Every row gives one point. Each copy is the shape, with its points in the same order, turned, moved and blurred by noise. Some copies are also mirrored. Which?
In the rows, zero is written as 128.

Shape (6 x 3)
[[140  93 108]
 [161 152 145]
 [124 103  74]
 [ 87 127 151]
 [ 93 159  83]
 [155 127 159]]
Copy 1 (6 x 3)
[[157 120 157]
 [120 145 102]
 [140 120 195]
 [112  72 123]
 [ 73 108 177]
 [141 129 102]]
Copy 1 is: mirrored
Copy 2 (6 x 3)
[[129 130 124]
 [146 102 191]
 [102 148 122]
 [ 90  68 132]
 [ 63 133 168]
 [146  90 162]]
Copy 2 is: only turned
Copy 3 (6 x 3)
[[160 135 101]
 [113  86 137]
 [180 155 124]
 [ 87 163 134]
 [144 160 185]
 [106 101 109]]
Copy 3 is: only turned

Shape (7 x 4)
[[104 134  61 127]
 [176 144 132 122]
 [113 151 107 150]
 [ 93 118  98 153]
 [146 121  81 150]
 [102 120 173  98]
 [168  74 128 145]]
Copy 1 (7 x 4)
[[118 192 158  94]
 [157 123 115 135]
 [105 167 135 135]
 [ 85 177 134 102]
 [133 177 111 104]
 [ 86  84 156 120]
 [125 124  72  85]]
Copy 1 is: only turned
Copy 2 (7 x 4)
[[ 60 126 176 100]
 [145 127 123  80]
 [ 85 110 133 117]
 [ 66 137 144 134]
 [ 80 147 134  83]
 [154 130 155 165]
 [122 195 113 104]]
Copy 2 is: mirrored

Shape (10 x 4)
[[ 87 105 114 132]
 [140 126 161 136]
 [118 137 167  43]
 [173 178  84 104]
 [121 104 149 188]
 [127 102 109 110]
 [118 143 110  80]
 [120 133 114 196]
 [128 115 145 167]
 [118 152 138 146]]
Copy 1 (10 x 4)
[[177 123 161 116]
 [118 106 114 110]
 [165 172  59 100]
 [ 85 200 139 136]
 [126  68 162 114]
 [154 141 137 145]
 [151 180 122 118]
 [108  96 189 113]
 [121  91 145 116]
 [119 127 143  91]]
Copy 1 is: mirrored
Copy 2 (10 x 4)
[[107 146 142  98]
 [149 122 140 155]
 [175 208 109 153]
 [ 87 139  69 192]
 [127  85 171 125]
 [124 140 102 113]
 [114 179  99 141]
 [ 83  87 161 139]
 [127 101 156 136]
 [110 133 151 160]]
Copy 2 is: only turned

Shape (9 x 6)
[[139 146 159  85 160 119]
 [142 190 118  97 158 106]
 [107 120 125 151  84 158]
 [ 88 101 143 162  96 143]
 [165 145 117 123 193 123]
 [106 124 124 112  98 168]
 [155 127 142 124  75 140]
 [106 101 138 153  76 203]
 [146 185 158 128 171 133]]
Copy 1 (9 x 6)
[[130 175 140 146  98 141]
 [141 171 120 177 145 132]
 [135 100 133  92 117  78]
 [125  75 135  85  96 101]
 [116 181 123 132 147 176]
 [153 131 111  98 110  89]
 [128 145 166  99 126  72]
 [165  93 132  49 108  77]
 [159 161 152 152 128 161]]
Copy 1 is: only turned
Copy 2 (9 x 6)
[[164 138 139 129  86  84]
 [112 116 126 113  70 104]
 [121 136  89 136 178 155]
 [139 144 101 123 200 150]
 [128  92 127 134 119  65]
 [115 170 102 136 156 132]
 [146 133  92 168 128 157]
 [123 162  64 152 201 143]
 [164 113  86 106  90  89]]
Copy 2 is: mirrored
Copy 3 (9 x 6)
[[ 78 144 146 104  95 172]
 [133 163 142 109 125 194]
 [123 141 139 162 117  77]
 [110 123 162 143 113  65]
 [123 102 125 103  99 191]
 [116 167 135 144  87 100]
 [ 88 145 110 159 135 110]
 [110 136 136 183  84  57]
 [105 123 161 141 104 193]]
Copy 3 is: mirrored

Shape (9 x 6)
[[130 172 102 107 149 162]
 [131 134 114 125 154 146]
 [107 156 134 166 130  85]
 [123 120 110  98 157  97]
 [ 92  91 157 184 140  94]
 [ 69 114 129 107 132  83]
 [164  85 159 116  69 133]
 [116 151 118 105 139 164]
 [160 109  92 104  73 158]]
Copy 1 (9 x 6)
[[114  82  96 116 159 126]
 [136  98 138 116 134 128]
 [141 170 109 133 118 150]
 [152  91 142 156 110 150]
 [142 180 148 101  68 147]
 [125 123 126 142  84 196]
 [157 136 205  81 163 184]
 [118  82 118  97 133 143]
 [111 105 193 104 192 156]]
Copy 1 is: only turned
Copy 2 (9 x 6)
[[114  99 176 109 160 108]
 [115 120 152  99 141 128]
 [149 112 135 113  68 108]
 [144 105 157  75 127 164]
 [115 147 106  99  55 156]
 [116  73 141  78  74 170]
 [132 120 101 170 133 203]
 [ 99  97 170 116 146 125]
 [119  76  98 144 183 161]]
Copy 2 is: mirrored
Copy 3 (9 x 6)
[[120 112 170 134 111 113]
 [126 125 146 118 137 140]
 [118 183 119 131  94 176]
 [ 88 128 127 147 151 166]
 [158 172  87 118 132 211]
 [107 128  91 172 118 192]
 [134 158  50 121 166  95]
 [134 108 147 140 120 119]
 [105 106  81  96 135  78]]
Copy 3 is: only turned

Shape (13 x 8)
[[ 93 112  98 147 125 139 134 162]
 [ 88 161 171 157 169 173 112 168]
 [ 85 108 168  60  58 162 109 122]
 [104 126  85 139 139 146 170  56]
 [149 135 108 119 146 148 135  94]
 [170 182 143 108 191 128 140 112]
 [ 82 148  61 146 105  92 121  79]
 [ 93 109 176 123  93 123 149 153]
 [166 133  98  90 124 134 140 106]
 [ 98 123  87 151 150  85 136 117]
 [ 83 142 139 127 133 135 168 124]
 [134 132 127  88 183 121  98 145]
 [148 116 156 157 160 137 150 117]]
Copy 1 (13 x 8)
[[133 178 177 151 108 110 138 123]
 [ 65 168 204 164 179 134 149  91]
 [124 169  94 141 102 154 135  23]
 [105 172 115 112 130  60  73 130]
 [101 136 103 145 144  96 104 124]
 [ 58 101 122 127 174 138 121 147]
 [122 131 156 143  74  77  55 118]
 [143 161 168 106 130 148 140  62]
 [119 135  77 134 122 132 110 135]
 [124 125 180 125 104  78 106 144]
 [ 98 171 163  95 126 118 115 104]
 [ 79 102 131 158 137 114 173 121]
 [128 136 143 119 189 108 131 125]]
Copy 1 is: only turned
Copy 2 (13 x 8)
[[164  93 112 111 150 114 148  79]
 [149 114 115  78  81 169 165  66]
 [ 38 125  79 100 139  85 168 108]
 [138  72 127 132 178 158 150 177]
 [130 109 122 139 131 152 126 149]
 [128 122 179 133  67 175 107 147]
 [160  79 146 156 161  88 191 165]
 [ 97 141 134  85 157 109 153  76]
 [117 114 120 168 133 119 103 154]
 [177 101 163 116 149 105 152 136]
 [113  89 147 100 151 140 163 109]
 [142 114 129 104  79 110 100 133]
 [146 144 145 103 139 170 130 123]]
Copy 2 is: mirrored

Shape (12 x 9)
[[153 163  48 122 154 140 145 154 166]
 [ 80 138 116  93  94 129 158 116 185]
 [125  99  88 161 134 127 152 136 135]
 [120 183 126  77  68 113 130  89 168]
 [101 138 181  77  86 136 160 125 140]
 [110 150 125 114 110 119 127 113 148]
 [128  83 116 122 155  80 139 137  99]
 [ 79  81  97 119 112 111 170 157  78]
 [125  65  94 108 136  99 140 151 123]
 [131  87 144 102  95  81 184 113 108]
 [108 133 137  70  95 171 144  79 141]
 [155 136  70 131 107 135 113 157 165]]
Copy 1 (12 x 9)
[[144  66 145 110 108 115 179  60 165]
 [149 114 149  97 131  63 176 168 163]
 [119  84 153 116 135 120 128 113 105]
 [167 159 135 130  80  87 184 162 179]
 [137 161 105  80 110  85 132 185 168]
 [137 138 123 119 116 109 170 145 137]
 [ 61 133 133 101 122 103 120 103 108]
 [ 51  87 121 124 132  71 111 148 124]
 [ 65 123 154 106 150 101 117 105 138]
 [ 92 145 150 103  92  78  96 150 127]
 [123 130 132  92  94 131 168 194 187]
 [149 100 147 145 144 122 151  90 169]]
Copy 1 is: only turned
Copy 2 (12 x 9)
[[130 156 149 142  67 109  60 131 151]
 [117 163  79 117 150 146  63 135 103]
 [151 113 111  96 100 124 121 163 144]
 [ 98 154 135 124 179 122  70 103  66]
 [122 161  85 139 214 125 118 128 111]
 [115 148 119 122 140 135 104 126  98]
 [129  91 127 144 126 143 143 190 142]
 [100 120  83 121 138 102 137 208 144]
 [147 110 109 144 119 128 116 202 132]
 [133  99 115 108 204 132 114 184 126]
 [115 205 123 120 177 132 109 148  78]
 [152 128 118 132  81  84  93 134  92]]
Copy 2 is: mirrored

Shape (14 x 9)
[[144 116 105 115 133 132 115  98 113]
 [122 102 123  77 143  93 118 118 165]
 [167 174 182  90 151 153 162  51 107]
 [144 119  82 146 118 130  93 172 142]
 [137 132 114 135  78 124  98 128 165]
 [142  94 143 132 155 130 107 143 122]
 [118  87  98 140 108 115  92 119 116]
 [172 116 130 143 106  79 153 180  70]
 [135 163 165 146 165  54 130 150  56]
 [170 107 107 127 110  98  67 159 147]
 [148 106  58 136 139 119 104 115 167]
 [152 172 145  80 133 136 135 116  60]
 [128 172 155 101 131 162 164 104 124]
 [141 175 155  71 121 150 150 115  98]]
Copy 1 (14 x 9)
[[ 97 133 126  94 127 152 132 113 141]
 [118 117 152 148 135 146 100 100 174]
 [147 205 140  52 108 133 103 164 185]
 [ 95  92 109 142 172 136 151 132 105]
 [ 75 115 138 151 144 149 135 167 131]
 [143 125 125 122 140 156 117 116 104]
 [ 80 113 135 136 118 163 148 106 107]
 [163 110  69 132 118 176 198 143 141]
 [205 158 135 121 129 150 218 120 140]
 [103  95 129 149 184 188 146 132 124]
 [ 75  71 144 107 154 130 128 115 133]
 [140 203  92  94 140 141 158 126 168]
 [129 183 118 102 115  98 113 162 163]
 [129 200  97 109 133 121 125 146 180]]
Copy 1 is: only turned
Copy 2 (14 x 9)
[[128 103 139 107 137 146 147 117 153]
 [178 154 140 102 166 116 135 116 171]
 [133 109 130 178  82 163  86 134 211]
 [122 133 121 105 164 125 167  85  88]
 [160 138 145 109 114 126 157  68 109]
 [116 156 129 100 157 163 128 127 132]
 [136 118 155  68 141 143 160 117 116]
 [ 82 165 177 155 142 137 193 153 112]
 [ 98 145 203 173 157 135 107 185 112]
 [135 150 161 110 177 142 165  66 109]
 [122 109 126  77 162  98 153  72 136]
 [137  96 140 189 131 172 137 161 151]
 [150 122 101 165  90 139 112 139 158]
 [161 113 118 186 109 158 133 148 162]]
Copy 2 is: mirrored
Copy 3 (14 x 9)
[[126 140 144 148 148 120 152 134  65]
 [157 178 132 122 156 147 152 145 123]
 [106 134  93 148  98  41 184 135 130]
 [164 121 134 160 147 162  93 146  57]
 [162 140 123 100 129 141  99 151  66]
 [122 141 140 170 146 151 124 106 105]
 [118 131 159 122 178 153 115 123  60]
 [ 99  64  94 142 125 204 157 145  93]
 [ 62  97  70 179 159 172 140 170 131]
 [143 161 126 149 126 188 100 139  58]
 [184 156 124 136 179 144 130 123  42]
 [ 92 104 126 165 110  97 176 193 110]
 [142 110 122 145 116  69 144 141 135]
 [123 108 129 146 100  89 166 176 132]]
Copy 3 is: mirrored

Shape (15 x 11)
[[171 116  98 145 158 105 129 164 140 113  96]
 [158 134 134 163 135  81 105 181 127  90 147]
 [115 172 142 153 188 162 115  68 150  61 125]
 [125 148 129 146 124 135 156  46 100 144 160]
 [158 109 110 155 116  98 105 166 187 142 125]
 [129 168 106 170 133  89 132 185 165 127 104]
 [132 167 139  73 130 132 147  91 117 158 164]
 [ 82 129 132 125 167 159 149  88 118 141 182]
 [119 158 122 127 112 191 157  92  98 143 160]
 [119 158 153 154 170 162 152 108 143  44 137]
 [145 141 137 124 151 166 174  94 119 165 162]
 [166 149 131 179 154 115  67 190 150 122 106]
 [103 137 104 109 134 139 132 102  87 141 138]
 [110 138 154 133 135 174 129  91 150  61 124]
 [ 99 142 198 157 167 149 136 100 128  73  95]]
Copy 1 (15 x 11)
[[118 132 164 143  90  83 119 141 112 167 105]
 [133 178 127 170 116  73 106 138  83 152 134]
 [136  95 144 155 221 116  73 133 145 152 135]
 [147 147 105  59 181 135 110 119 160 127 140]
 [150 152 162 157  93  83 163 173 115 129 140]
 [138 134 160 162  99  38 129 117 125 145 162]
 [121 121  56  93 138 122 118 150 174 143 158]
 [170  87  89  89 158 142  90 140 124 120 156]
 [116 115  98  62 165 151 122 115 133 145 184]
 [158 100 132 153 204 113  78 124 116 196 153]
 [130 110  97  54 151 122 113 160 140 154 154]
 [ 89 142 166 178 124  53 123 152  84 125 131]
 [125 111  87 102 131 142 115 104 138 124 137]
 [146 102 121 156 208 138 126 132 126 177 147]
 [149  91 113 146 222  84 117 115 108 169 106]]
Copy 1 is: only turned
Copy 2 (15 x 11)
[[145 114  96 132 102 200  99 129 124 128  89]
 [ 93  99  89 159 105 180 130 142  89 122  82]
 [171 117 158 193  94 118 162 177 170 130 117]
 [130 153 129 165 150  92 100 172 129 163 174]
 [149 146  67 117 136 173 119 130  99  90  67]
 [176  81  93 122 121 174 125 150  71 128  90]
 [129 128  87 127 121  67 118 131 149 170 151]
 [125 129 121 140 151 108 165 163 167 154 181]
 [142 108 132 147 151  90 106 118 137 134 189]
 [150 119 158 200  94 134 184 138 139 137 124]
 [147 151 108 130 117 117 124 129 142 149 195]
 [133  88  96 123  85 189 116 168  95  67  84]
 [114 105 121 124 153 106 109 140 164 158 143]
 [153 127 160 181 119  99 162 122 155 113 111]
 [145 137 197 153  84 127 173 158 127 130 109]]
Copy 2 is: only turned
Copy 3 (15 x 11)
[[120  91 139 141 131  89 106 187 133 133 145]
 [146  82 163 157 121  93 154 155 179 133 133]
 [151  95 106  37  99 129  96  88 143 158 141]
 [103 137 105  77  94 101 165  90  76 115 103]
 [149 120 133 156 141  93 117 197 154  87  94]
 [150 114 153 119 163 114 150 192 153  88 159]
 [124 182 110 124 130 130 162 103  85 156  98]
 [150 150 126 120  96 125 121  57  80 104 127]
 [124 144 119 104  71 157 156 111  66 117 106]
 [150 111 103  84  71 126 117 101 159 154 170]
 [142 146  97 123  96 114 146 110  53 125 127]
 [174  50 142 139 150 116 136 184 162 128 118]
 [ 92 131 143 124 121 140 138  96  85 123 111]
 [131 124  95  87  76 147 106 101 156 141 127]
 [126  78  60  90 108 135 124  84 160 138 163]]
Copy 3 is: only turned
